Rows are points. Two turns around zero, p and q, are shown by what they do to some points. Where does a point land after both, in the order given? Backwards means that the second turn is done in reverse. Each puzzle has new turns, and all numbers are rounded.

Turn p:
[-72   0  -8] -> [ 21  -1 -69]
[ 21  24 -14] -> [-27  18  12]
[ 26 -20  -2] -> [12  3 30]
[25 -4 23] -> [ -6 -20  27]
Turn q:
[ 32 -34 -63] -> [-77  11 -10]
[-29  14   4] -> [ 17 -27   1]
[19 20 50] -> [44 32 18]
[-2  3 25] -> [24  8 -2]
[14 17 -2] -> [-2  6 21]
[-33 -19 -14] -> [ -7 -29 -28]
Where do these land?
p, then q: [ 15  47 -11] -> [ 20 -46  -3]
q, then p backwards: [ 21 -39  10] -> [-21  20 -35]
q, then p: [-12 -38 -24] -> [ 21  31 -27]
p, then q backwards: [-24  30  25] -> [-24 -27 -28]

Turn p:
[-17 -35  15 -18] -> [-25 -30   0  23]
[-13  17  19  17] -> [-21  16  -7 -19]
[ -6   8  51 -33] -> [-46  21  20  28]
[ 23 -13 -11  11] -> [ 22  -1 -19   9]
[ 12  23 -75  23] -> [ 70  -6   6 -43]
Turn q:
[25 13  4 25] -> [-17 -21  23  13]
[-19 -32  11 -11] -> [ 36   6  -8 -15]
[ 21 -33 -20  40] -> [ 26 -25  15  45]
[  6  41  42 -50] -> [-36  32  18 -58]
[-26 -45 -36 -13] -> [ 44  21 -35  23]
[28 16  0  3] -> [-21   1  23   9]
[-36  40  -2   6] -> [-32 -15 -37 -18]
Where do these land?
q, then p backwards: [-25  -8 -27 -25] -> [32  3 14 28]
q, then p: [-27 -22 -19 -30] -> [ 41  22  15 -11]
q, then p: [-1 59 21 28] -> [-37 -56  14   0]
p, then q: [ 20 -20 -12 -26] -> [  9 -28  23  13]
p, then q backwards: [ 15 -17  44  -9] -> [  9  22 -45   0]
q, then p backwards: [17  8 -8 63] -> [-19 -52  -5 -36]

Turn p:
[15 -6 13 -2  4  1] -> [-2 -1 11  3  4 17]
[ 10  15  -4  13 -10 -33] -> [  7  22   2 -31  14  -2]
[12  3 -6 10 11  2] -> [ 9 14  8  7 -1  2]
[ 7 17 -6  7 -1 25] -> [  7   2  16   5 -25  -8]
[ 10 -51 -17  -6  -1  15] -> [ 21 -30   5  34  27   2]
[22  9 13 16  4 14] -> [ -2  12  30   4 -10   9]
[  0  -6   0  -7 -17   6] -> [  1 -19   4  -5   1  -4]
[  1   1  -2 -32   7 -37] -> [  8   1 -34 -21  12  26]
[-76  18   9   0   4   7] -> [-49  -1 -42   4 -22 -40]
Turn q:
[ 12 -24   5  -1   8 -14] -> [ -5  -7 -21  -5   8 -20]
[ 15   7 -23   8  -7   4] -> [  9 -10 -10   9 -20  12]
[-30  18  21   2  34  16] -> [-16  37  31 -21  -6  -6]
[-13   5 -36  -8 -20   9] -> [10 10 -8 29 -3 31]
[ 15 -13 -17   3 -33  14] -> [ 10 -22  -6  36  -4   4]
[ 12 -14  27  15  -5 -34] -> [-17 -32  -9 -22  20 -13]
[-11  21  23 -19  23   4] -> [ 10  24  23 -26   7  -8]
Where do these land?
q, then p: [ 20  -2 -14 -11   6 -36] -> [ 40 -11 -13  12  -2   4]
q, then p: [ -1 -32  42  28 -39  17] -> [-44  16 -10  22  51  -4]
p, then q: [-16   7  -9  16  -4   9] -> [ -6 -10  -7 -14  13  14]
p, then q: [ 3 17  4  2 19 -8] -> [11  1 15  3 -8 17]
p, then q: [-29 -18  -6  -8  17  31] -> [-38 -18 -17  13  -7  15]
q, then p: [  4  16  -7 -24  -2 -18] -> [ 22  -2   7  10 -16  19]
q, then p: [ 20  11 -11  -2   3   6] -> [ 13 -12  15 -10   5   2]

Turn p:
[ -8   9 -11   0  34 -12] -> [-11  -8 -10  18  27 -16]
[  6   5  14 -18 -26  -9] -> [ -7  17  14 -22  -2  18]
[-34 -23   6   4   8  18] -> [ 31 -25  -8 -15   6 -14]
[  2 -41  11  17  -7  20] -> [ 39   3  -1  -5 -26 -16]
[ -7 -13 -18   8 -20   2] -> [ 20  -2 -10   4  -8  21]
[  7  76   0  14  33 -21] -> [-80 -13 -20  15  16 -10]
[ 11   7   3  -2   4 -22] -> [-14  19  -4   3   9  -1]
[ 23 -19  -6 -23 -25  25] -> [ 21   6  39   3 -20  18]
Turn q:
[ 13  15  38  -2 -12  27] -> [-38  -7  20   4  11  27]
[ 18  15   1 -14 -32  19] -> [ -2 -34  22   4  10  20]
[ 12 -17 -22 -31 -15 -15] -> [42 -8  5 -8 19  6]
[  6 -24 -21  24   6  10] -> [ 16  14  12  24 -22 -12]
[ 12  17 -19   6  19  11] -> [  3  -8 -18  16 -22  12]
[-34 -12 -23  31  20 -25] -> [  9  20 -22  -3 -23 -48]
[-23  25  30   0  12  -3] -> [-39   2 -20 -15   9  -3]
[ 29 -17 -19  21  -1 -15] -> [ 28  10  17  -3 -31   4]
[-32  -2  36 -35   5  -9] -> [-20  13 -16 -19  49  -4]
Where do these land?
p, then q: [-33 -18  -7 -25 -17 -13] -> [  6  10 -13  25   4  40]
p, then q: [25 -8 29 15 21  1] -> [  1 -13  -5 -43  -4 -12]
p, then q: [ -8 -41   0  19  -7 -11] -> [ 22 -21   2  -5 -24  27]
p, then q: [ 19   6   2 -13 -16 -28] -> [-27 -20 -20   8   2   3]
p, then q: [-29  15  23  23  23  -5] -> [ 40   7 -21  -9  10 -20]
p, then q: [ 12  17 -23   3 -13  24] -> [-14   3  31  16   4 -16]
q, then p: [-33  27 -29 -33   6  -9] -> [27 14 -3 49 21  4]
q, then p: [ 26  -5 -26   8  26  30] -> [ -1  -7 -18  10 -50   9]
q, then p: [ 22   7  30   3 -23  12] -> [ 11 -19  11 -33  -2 -20]
